Each row of a before or after table is a point. The points were changed in one or more steps. Then noise was added and the rows were shuffled. The steps act on columns, c1 being the first. Write out the steps. A step turns or swaps two columns, mirrors them in a line or flattens them onto one, adds a multiple of one to another, or multiplies or shifts one. Angles are multiples of 10 degrees, from the lower column toward the higher: turns from -170 to 170, lines from 10 to 170 but not 90. Use the fewest steps. Two steps may share a column if one is a turn and the other turns, adds or multiplies; they go together, in the order done. Otherwise the lowest column goes first.

Before:
[[-0.40  0.34 -0.41]
 [ 0.04 -0.26  0.44]
 [-0.73  0.86  0.14]
 [-0.29  0.21 -0.30]
 [-0.24  0.86 -0.03]
 [-0.60 -0.21  0.16]
 [-0.17  0.91 -0.12]
 [-0.30 -0.11 -0.03]
 [-0.17  0.92  0.00]
 [-0.22 -0.38  0.09]
 [-0.15  0.63  0.08]
 [-0.31 -0.34  0.37]
 [-0.72  0.32 -0.19]]
After (13 x 3):
[[-0.11 -0.30 -0.02]
 [ 0.63 -0.14  0.10]
 [ 0.93 -0.16  0.00]
 [-0.41 -0.21  0.10]
 [ 0.88 -0.73  0.14]
 [ 0.20 -0.28 -0.32]
 [ 0.32 -0.41 -0.39]
 [-0.21 -0.60  0.16]
 [ 0.85 -0.23 -0.03]
 [ 0.32 -0.70 -0.20]
 [-0.33 -0.31  0.36]
 [-0.26  0.03  0.45]
 [ 0.89 -0.17 -0.12]]
Steps: swap c1 and c2

Before:
[[-0.04  0.01 -0.97  0.05 -0.14  0.21]
 [-0.01 -0.15 -0.52 -0.27  0.62 -0.94]
 [ 0.16 -0.12  0.37 -0.29 -0.18  0.00]
 [-0.35  0.12 -0.85 -0.30 -0.04 -0.38]
 [ 1.46  0.15 -0.24 -0.32 -0.02 -0.35]
 [ 0.47 -0.48 -0.23  0.06 -0.46  0.48]
 [-0.42 -0.64 -0.73 -0.35  0.17  0.21]
 [ 0.11  0.17 -0.13  0.37  0.28 -0.43]
 [-0.12  0.06  0.27  0.08  0.29 -0.01]
 [ 0.65 -0.83  0.07 -0.33  0.43 -0.42]
 [-0.08  0.20 -0.33 -0.73 -0.26 -0.08]
 [ 0.65  0.29 -0.20 -0.71  0.09  0.00]]
After (12 x 6):
[[ 0.01  0.00 -0.96 -0.15 -0.14  0.16]
 [-0.23 -0.17 -0.51  0.67  0.57 -0.70]
 [-0.30  0.12 -0.85  0.18 -0.17 -0.44]
 [-0.45 -0.64 -0.73 -0.36  0.01 -0.19]
 [-0.21  0.05  0.26  0.04  0.24  0.08]
 [ 0.61 -0.47 -0.22 -0.38 -0.25  0.29]
 [ 0.48 -0.83  0.07  0.19  0.63 -0.50]
 [ 0.59  0.29 -0.20 -0.34  0.32 -0.61]
 [ 0.00  0.18 -0.13  0.56  0.29  0.11]
 [ 0.01  0.20 -0.33 -0.30 -0.27 -0.67]
 [ 0.22 -0.13  0.37 -0.13 -0.12 -0.24]
 [ 1.38  0.14 -0.24  0.15  0.50 -0.46]]
Steps: turn c1 and c5 by 20 degrees; turn c4 and c6 by 60 degrees

Before (14 x 8):
[[-0.31  0.18  0.45  0.13 -0.34 -1.11 -0.38 -0.30]
 [-0.46 -0.03 -0.53  0.09 -0.30 -0.11  0.03  0.05]
 [ 0.50 -0.83  0.59  0.84  0.10 -0.23  0.20  0.43]
 [-0.26 -0.52 -0.06 -0.14 -0.47  0.34  0.63 -0.25]
 [-0.47 -0.41 -0.21  0.22 -0.81 -0.55 -0.12 -0.20]
 [ 0.40 -0.09 -0.49  0.01 -0.26  0.59 -0.47 -0.38]
 [ 0.40 -0.04  0.66  0.14 -0.22  0.48  0.19  0.27]
 [ 0.53 -0.12 -0.37  0.21 -0.15 -0.20  0.82 -0.61]
 [-0.14 -0.38 -0.01 -0.29  0.60  0.34 -0.28 -0.75]
 [-0.21  0.11 -0.24 -0.43  0.30  0.58 -0.07 -0.08]
 [ 0.83  0.08 -0.51  0.38 -0.04 -0.40 -0.19  0.64]
 [-0.37 -0.44  0.01 -0.66 -0.52  0.24  0.13  0.02]
 [ 0.66  0.06 -0.27 -0.44 -0.30  0.47  0.06 -0.43]
 [-0.17  0.15 -0.33 -0.42  0.10  0.95  0.71 -0.59]]
After (14 x 8):
[[-0.31 -0.38  0.01 -0.29  0.59 -0.19  0.03  0.81]
 [-0.52 -0.04  0.65  0.15 -0.24  0.32  0.11 -0.33]
 [ 1.15  0.18  0.42  0.12 -0.34 -0.11 -0.22  0.40]
 [-0.29 -0.53 -0.10 -0.14 -0.48 -0.31  0.68 -0.01]
 [ 0.61 -0.44 -0.19  0.19 -0.79 -0.36 -0.05  0.23]
 [-0.52  0.10 -0.22 -0.45  0.30 -0.30 -0.04  0.12]
 [ 0.11 -0.10 -0.39  0.21 -0.14  0.59  0.98  0.26]
 [-0.17 -0.43  0.01 -0.64 -0.54 -0.44  0.11 -0.06]
 [-0.68 -0.12 -0.48  0.03 -0.27  0.29 -0.30  0.53]
 [-0.92  0.16 -0.33 -0.45  0.10 -0.32  0.87  0.33]
 [ 0.17 -0.01 -0.52  0.09 -0.29 -0.44  0.02 -0.08]
 [-0.58  0.07 -0.28 -0.47 -0.31  0.54  0.20  0.39]
 [ 0.25  0.06 -0.49  0.41 -0.07  0.88 -0.39 -0.54]
 [ 0.13 -0.84  0.59  0.85  0.11  0.52  0.07 -0.47]]
Steps: turn c1 and c6 by 100 degrees; mirror c7 and c8 in the line at 170 degrees

Before, 12 rows:
[[-0.20  0.46 -0.53  0.09  0.07 -0.44  0.00  0.11  0.65 -0.03  0.75]
 [-0.42  0.72  0.04  0.41 -0.88  0.25 -0.81 -0.16 -0.09  0.40  0.07]
 [-0.19  0.01  0.18 -0.06  0.35  0.06 -0.08 -0.42  0.70 -0.07  0.41]
 [ 0.34  0.49  0.38  1.12 -0.73 -0.18  0.09 -0.04  0.18 -0.27  0.40]
 [ 0.00  0.09 -0.26 -0.70  0.19  0.43  0.26 -0.04  0.29 -0.44  0.79]
 [-0.07  0.19 -0.89 -0.28  0.29 -0.16  0.18 -0.39  0.30 -0.65  0.12]
 [-0.52 -0.05 -0.13 -0.62  0.15 -0.41  0.01 -0.03 -0.09 -0.30  0.35]
 [ 0.17  0.49  0.08  1.19  0.09  0.06 -0.24  0.19 -0.14 -0.13  0.49]
 [ 0.06  0.38  0.04  1.00 -0.45  0.07  0.38  0.02 -0.24  0.57  0.16]
 [-0.25  0.21  0.03  1.13 -0.37  0.14  0.15  0.55  0.38 -0.13  0.10]
 [ 0.20  0.68  0.28  0.20 -0.64 -0.04 -0.83  0.38  0.09  0.67 -0.36]
 [-0.04 -0.52 -0.47 -0.16 -0.09 -0.16 -0.36 -0.01  0.34  0.02  0.52]]
After:
[[-0.20  0.06  0.16 -0.04  0.35  0.19 -0.12  0.40  1.07 -0.08  0.40]
 [ 0.15  0.42  0.07  1.18  0.09 -0.13 -0.25 -0.14 -0.05 -0.17  0.49]
 [ 0.19  0.72  0.27  0.20 -0.62 -0.14 -0.82 -0.34 -0.54  0.71 -0.36]
 [-0.07  0.18 -0.87 -0.28  0.33  0.34  0.22  0.26  0.61 -0.67  0.12]
 [-0.44  0.70  0.05  0.42 -0.86 -0.13 -0.79  0.24 -0.96  0.38  0.07]
 [-0.07 -0.50 -0.46 -0.19 -0.07  0.16 -0.38 -0.07  0.20  0.04  0.51]
 [-0.49 -0.06 -0.12 -0.61  0.17  0.40 -0.05 -0.18  0.04 -0.28  0.32]
 [ 0.04  0.38  0.04  1.00 -0.43 -0.05  0.39  0.00 -0.65  0.58  0.17]
 [ 0.01  0.06 -0.28 -0.70  0.21 -0.34  0.25  0.26  0.52 -0.43  0.82]
 [-0.20  0.45 -0.55  0.12  0.05  0.30  0.00 -0.33  0.71 -0.06  0.73]
 [-0.21  0.22  0.04  1.14 -0.34 -0.39  0.20 -0.42  0.01 -0.08  0.10]
 [ 0.40  0.46  0.41  1.11 -0.72  0.15  0.10 -0.07 -0.54 -0.28  0.41]]
Steps: add 1 times c5 to c9; turn c6 and c8 by 150 degrees

Before, 13 rows:
[[ 0.20 -0.22  0.28 -0.22 -0.42  0.38 -0.26  0.26  0.28  0.40 -0.27 -0.32
   0.12 -0.01]
 [ 0.06  0.00 -0.07  0.73 -1.39 -0.17 -0.26 -0.27 -0.71 -0.03  0.40 -0.23
   0.44 -0.11]
 [ 0.26  0.08  0.09 -0.19  0.14  0.34 -0.25  0.68 -0.32 -1.30  1.12  0.26
  -0.82  0.06]
 [ 0.41 -0.53 -0.27  0.79 -0.13 -0.05 -0.42  0.38  0.33  0.05 -0.17  0.15
   0.52  0.13]
 [-0.98 -0.12  0.21  0.87  0.30  0.02 -0.23  0.19 -0.44  0.42 -0.13  0.20
   0.36  0.00]
 [ 0.31  0.07  0.19  0.44 -0.04 -0.24  1.12 -0.35  0.36  0.42  0.15  0.02
   0.19  0.21]
 [ 0.16  0.38  0.09 -0.33 -0.01 -0.11  0.25  0.74 -0.47  0.25  0.69 -0.21
   0.25  0.21]
 [ 0.17  0.25  0.07  0.01  0.07 -0.61  0.45  0.65 -0.41 -0.03 -0.08 -0.38
   0.52 -0.53]
 [ 0.47  0.23 -0.79 -0.17  0.23  0.42  0.56  0.32 -0.12  0.44 -0.17 -0.11
   0.41 -0.04]
 [-2.09 -0.04  0.25 -0.11  0.16  0.31 -0.23  0.39  0.38  0.46  0.56  0.08
   0.27 -0.25]
 [-0.23 -1.08  0.33  0.32  0.27  0.17 -0.15  0.57 -0.58 -0.20  0.21 -0.10
   0.55  0.09]
 [ 0.31 -0.11  0.09 -0.15 -0.25  0.20  0.22  0.47  0.07  0.54  0.02  0.37
   0.32 -0.38]
 [ 0.09 -0.01  0.31 -0.05  0.39  0.53 -0.20  0.34  0.30 -0.06  0.13  0.13
   0.64 -0.13]]
After, 13 rows:
[[ 0.28 -0.01  0.10  0.22 -0.27  0.48  0.22  0.61 -0.30 -0.51  0.02  0.37
   0.13 -0.17]
 [ 0.32  0.46  0.18 -0.37 -0.06  0.05  1.04 -0.38 -0.13 -0.48  0.10  0.01
   0.38  0.07]
 [ 0.17  0.40  0.05  0.00  0.07 -0.31  0.34  0.81 -0.58  0.04 -0.08 -0.38
  -0.32 -0.24]
 [-2.09 -0.08  0.28  0.19  0.19  0.62 -0.21  0.48 -0.22 -0.44  0.55  0.07
   0.41 -0.12]
 [-0.24 -1.06  0.31 -0.32  0.25  0.48  0.18  0.49 -0.65  0.13  0.23 -0.10
  -0.49  0.26]
 [ 0.19 -0.32  0.27  0.26 -0.40  0.72 -0.17  0.23 -0.05 -0.36 -0.27 -0.31
   0.29  0.08]
 [ 0.14  0.44  0.06  0.34 -0.01  0.20  0.11  0.60 -0.32 -0.20  0.71 -0.19
  -0.41  0.46]
 [ 0.14 -0.08  0.30  0.05  0.38  0.85 -0.17  0.37 -0.59  0.00  0.16  0.14
   0.38 -0.02]
 [ 0.44  0.40 -0.80  0.26  0.22  0.75  0.43  0.32 -0.42 -0.42 -0.16 -0.10
  -0.05  0.08]
 [-0.98 -0.20  0.21 -0.75  0.27  0.31 -0.21  0.16 -0.43 -0.57 -0.11  0.19
  -0.38  0.09]
 [ 0.44 -0.67 -0.28 -0.78 -0.14  0.24 -0.21  0.30 -0.42 -0.18 -0.21  0.17
   0.40  0.24]
 [ 0.10 -0.09 -0.08 -0.70 -1.40  0.15 -0.25 -0.23 -0.54 -0.08  0.40 -0.24
  -0.61 -0.21]
 [ 0.23 -0.02  0.06 -0.05  0.15  0.63 -0.23  0.61  0.75  1.28  1.12  0.29
  -0.45  0.28]]
Steps: turn c2 and c7 by -20 degrees; turn c4 and c10 by -170 degrees; shift c6 by 0.30; turn c8 and c14 by 20 degrees; turn c9 and c13 by 80 degrees

Before:
[[-0.09  0.36 -0.49  0.08  0.13  0.30  0.24  0.13 -0.03 -0.32 -0.05 -0.88
  -0.24  0.31 -0.20 -0.06 -0.51  0.24 -0.12 -0.07]
 [ 1.10  0.25 -0.43  0.02  0.30 -0.12 -0.04 -0.30 -0.05 -0.65  0.07 -0.69
  -0.16 -0.08 -0.17  1.33  0.08 -0.41  1.15  0.58]
 [-0.02 -0.34  0.89 -0.38  0.03  0.22  0.09 -1.04 -0.14 -0.59 -0.55 -0.43
   0.01  0.22  0.08  0.45 -0.24 -0.34  0.56  0.63]
 [-0.12  0.58 -0.29 -0.92 -0.19  0.29 -0.06  0.07 -0.46  0.09 -0.48 -0.30
   0.79  0.27  0.09  0.48  0.90  0.64  0.12  0.30]
 [ 0.02 -0.38 -0.48 -0.27  0.29 -0.31  0.12  0.10 -0.10  0.32 -0.21 -0.22
  -0.24  0.19  0.02  0.07 -0.38 -0.26 -0.07  0.46]
 [ 1.14 -0.54 -0.53  0.13 -0.19 -0.05  0.09  0.09  0.40 -0.55  0.39  0.32
   0.13 -0.46  1.11 -0.07 -0.01 -0.23 -0.02 -0.53]
 [ 0.14  0.32 -0.05  0.12  0.35  0.59  0.02 -0.43  0.56 -0.82  0.21  0.51
   0.11 -0.11  0.11  0.54 -0.48  0.06  0.56  0.55]
 [-0.07  0.41  0.59  0.10  0.18  0.54  0.08 -0.06  0.78  0.41  0.35 -0.64
   0.09  0.19 -0.04 -0.13 -0.20  0.42 -0.07 -0.74]]
After (8 x 20):
[[-0.13  0.58 -0.30  0.28 -0.17  0.21  0.22  0.08 -0.59  0.10  0.18 -0.28
   0.78  0.48  0.08  0.30  0.89  0.63  0.89  0.28]
 [ 0.02 -0.38 -0.49  0.00  0.30 -0.22  0.04  0.11 -0.13  0.32 -0.05 -0.21
  -0.23  0.30  0.00  0.03 -0.39 -0.25  0.29  0.45]
 [-0.08  0.41  0.58 -0.09  0.17  0.36  0.06 -0.07  0.78  0.42 -0.35 -0.64
   0.10 -0.14 -0.04  0.14 -0.21  0.42 -0.09 -0.75]
 [ 0.11  0.33 -0.06  0.53  0.37  0.40 -0.08 -0.43  0.35 -0.80 -0.09  0.51
   0.10 -0.21  0.11  0.72 -0.50  0.06 -0.21  0.55]
 [ 1.11  0.25 -0.42  1.13  0.28 -0.08 -0.02 -0.30 -0.51 -0.66  0.02 -0.69
  -0.17 -0.12 -0.19  1.24  0.07 -0.41 -0.22  0.58]
 [ 1.15 -0.55 -0.52 -0.04 -0.19 -0.03 -0.37  0.08  0.41 -0.54 -0.03  0.33
   0.11 -0.51  1.12  0.09  0.00 -0.23 -0.12 -0.52]
 [-0.03 -0.36  0.89  0.62  0.03  0.16  0.07 -1.04 -0.29 -0.59  0.18 -0.44
   0.01  0.58  0.07  0.39 -0.24 -0.35  0.29  0.65]
 [-0.09  0.36 -0.49 -0.13  0.13  0.21  0.00  0.13 -0.01 -0.32 -0.27 -0.87
  -0.25  0.32 -0.17 -0.05 -0.51  0.24 -0.07 -0.07]]
Steps: turn c4 and c19 by -100 degrees; multiply c6 by 0.7; turn c7 and c14 by -140 degrees; turn c11 and c14 by -130 degrees; turn c9 and c16 by 20 degrees

Before:
[[ 0.87 -0.29  0.70  0.84 -0.90  0.29 -0.30 -0.47 -0.38 -0.22 -0.34  0.37
   0.21  0.07 -0.25 -0.10 -0.12 -0.15 -0.77  0.06 -0.38  0.44  0.36  0.03]
 [-0.33  0.56  0.75  0.42 -0.45  0.19 -0.48 -0.65  0.77 -0.39 -0.49  0.28
  -0.03 -0.35 -0.66  0.52 -0.18  0.19  0.02 -0.29 -0.01 -0.61 -0.50  0.26]
 [-0.04  0.41 -0.43  0.44  0.31 -0.40  0.69 -0.36 -0.27  0.69  0.40 -0.35
  -0.01 -0.46 -0.35 -0.05 -0.10 -0.51  0.11  0.45  0.20 -0.51  0.13  0.49]
 [ 0.80  0.75  0.36  0.50 -0.06 -0.78  0.18 -0.33 -0.38  0.36  0.29 -0.25
  -0.63  0.62 -0.47  0.34 -0.70  0.30 -0.58  0.01  0.19  0.66  0.00  0.77]
 [ 0.12  0.41  0.20  0.37 -0.87  0.43  0.06 -0.16 -0.29  0.24 -0.72  0.43
  -0.29  0.27 -0.33  0.78  0.26  0.16 -0.14 -0.24 -0.30  0.47 -0.14  0.13]
 [-0.09 -0.31  0.59  0.83 -0.40 -0.01 -0.34 -0.50 -0.46  0.66 -0.12  0.27
  -0.14 -0.12 -0.35  0.06 -0.16  0.34  0.33 -0.21 -0.17  0.07 -0.19  0.31]
 [ 0.72  0.11 -0.36  0.83 -0.01 -0.41  0.32 -0.24  0.43  0.18 -0.78  0.55
  -0.99 -0.18 -0.06 -0.03 -0.08 -0.21 -0.52 -0.50 -0.64 -0.40 -0.21  0.28]
 [ 0.07 -0.16  0.01 -0.46  0.20 -0.65  0.18 -0.44  0.45 -0.63  0.23 -0.45
  -0.78  0.42  0.19 -0.01 -0.61 -0.11 -0.33 -0.16 -0.05 -0.24  0.21  0.35]
 [ 0.07  0.58 -0.42 -0.37 -0.47  0.37 -0.30 -0.09  0.36 -0.37 -0.02 -0.21
   0.24  0.47 -0.26 -0.42 -0.55 -0.30  0.29 -0.10  0.47 -0.60  0.27 -0.44]
 [ 0.54  0.14 -0.35 -0.46  0.39 -0.77  0.11 -0.57  0.40  0.64  0.47  0.26
  -0.93  0.25 -0.11  0.08  0.24 -0.15 -0.78 -0.27 -0.03 -0.42 -0.61  0.56]
 [ 0.43 -0.26  0.80  0.82  0.13 -0.25  0.44 -0.55  0.05  0.46  0.31 -0.05
  -0.63  0.03 -0.38 -0.37 -0.31 -0.84  0.45 -0.53 -0.79 -0.19  0.52 -0.34]
 [-0.34 -0.33  0.68  0.79 -0.49 -0.34 -0.36  0.16 -0.02  0.05 -0.01 -0.01
  -0.67  0.22  0.40 -0.07 -0.29 -0.69 -0.18 -0.01  0.46  0.24 -0.74 -0.20]
 [ 0.11  0.17  0.00 -0.33 -0.11 -0.50 -0.27  0.02  0.48 -0.30 -0.70 -0.07
  -0.94  0.42  0.07  0.15 -0.44 -0.52  0.15  0.42  0.20 -0.31  0.25  0.03]
 [-0.15 -0.23  0.76  0.54  0.07 -0.15  0.67 -0.19  0.40  0.02  0.44  0.05
  -0.30 -0.40 -0.65  0.04  0.08  0.43 -0.04  0.71 -0.59 -0.09  0.28 -0.52]]
After (14 x 24):
[[ 0.10  0.18  0.01 -0.27 -0.09 -0.49 -0.25  0.18  0.47 -0.29 -0.69  0.31
  -0.94  0.52  0.08 -0.01 -0.44 -0.51 -0.12  0.43  0.21  0.03  0.24  0.04]
 [ 0.87 -0.30  0.68  0.83 -0.92  0.28 -0.33 -0.19 -0.38 -0.26 -0.32 -0.54
   0.21  0.11 -0.27  0.46 -0.09 -0.13 -0.64 -0.46 -0.38  0.19  0.33  0.03]
 [-0.15 -0.21  0.77  0.53  0.06 -0.14  0.68 -0.01  0.39  0.00  0.43  0.07
  -0.31 -0.57 -0.68  0.19  0.07  0.44 -0.48  0.54 -0.58  0.07  0.28 -0.52]
 [ 0.71  0.12 -0.35  0.83 -0.01 -0.42  0.33 -0.03  0.42  0.19 -0.79  0.17
  -1.01 -0.23 -0.05  0.20 -0.08 -0.19 -0.06 -0.70 -0.65  0.65 -0.22  0.28]
 [-0.10 -0.31  0.61  0.84 -0.39 -0.03 -0.36 -0.03 -0.45  0.65 -0.17 -0.20
  -0.16 -0.14 -0.32  0.49 -0.16  0.35  0.38  0.04 -0.18  0.23 -0.18  0.30]
 [-0.06  0.41 -0.41  0.44  0.34 -0.41  0.69 -0.11 -0.29  0.68  0.39  0.59
  -0.02 -0.61 -0.34  0.36 -0.13 -0.50 -0.17  0.44  0.20 -0.19  0.13  0.49]
 [-0.33  0.59  0.76  0.43 -0.43  0.19 -0.47  0.40  0.76 -0.42 -0.50  0.49
  -0.06 -0.44 -0.66  0.73 -0.18  0.18  0.21 -0.22  0.00  0.45 -0.48  0.26]
 [ 0.54  0.14 -0.34 -0.42  0.39 -0.77  0.13 -0.03  0.44  0.65  0.44  0.31
  -0.92  0.30 -0.11  0.59  0.22 -0.14 -0.45 -0.69 -0.02  0.41 -0.61  0.56]
 [-0.33 -0.32  0.67  0.79 -0.46 -0.32 -0.38 -0.04 -0.02  0.04 -0.02 -0.22
  -0.66  0.31  0.39 -0.16 -0.28 -0.65 -0.10 -0.15  0.43 -0.10 -0.75 -0.22]
 [ 0.79  0.72  0.35  0.52 -0.06 -0.79  0.20  0.27 -0.41  0.35  0.29 -0.53
  -0.64  0.80 -0.47  0.38 -0.70  0.30 -0.44 -0.37  0.15 -0.47 -0.02  0.76]
 [ 0.09  0.59 -0.45 -0.36 -0.47  0.36 -0.32 -0.42  0.38 -0.35 -0.02  0.63
   0.25  0.61 -0.26  0.01 -0.55 -0.30  0.27  0.12  0.52  0.00  0.28 -0.44]
 [ 0.09  0.42  0.21  0.37 -0.87  0.41  0.05  0.74 -0.28  0.23 -0.72 -0.58
  -0.28  0.38 -0.34  0.32  0.28  0.18  0.04 -0.24 -0.30  0.21 -0.12  0.14]
 [ 0.45 -0.26  0.77  0.81  0.14 -0.28  0.44 -0.44  0.05  0.46  0.33  0.20
  -0.62  0.03 -0.38  0.49 -0.30 -0.88  0.69 -0.13 -0.77  0.02  0.52 -0.32]
 [ 0.05 -0.17 -0.02 -0.47  0.20 -0.66  0.17 -0.06  0.44 -0.64  0.23  0.37
  -0.78  0.51  0.17  0.46 -0.62 -0.10 -0.15 -0.32 -0.06 -0.32  0.20  0.36]]
Steps: turn c8 and c16 by -80 degrees; turn c12 and c22 by 110 degrees; multiply c14 by 1.3; turn c19 and c20 by 40 degrees
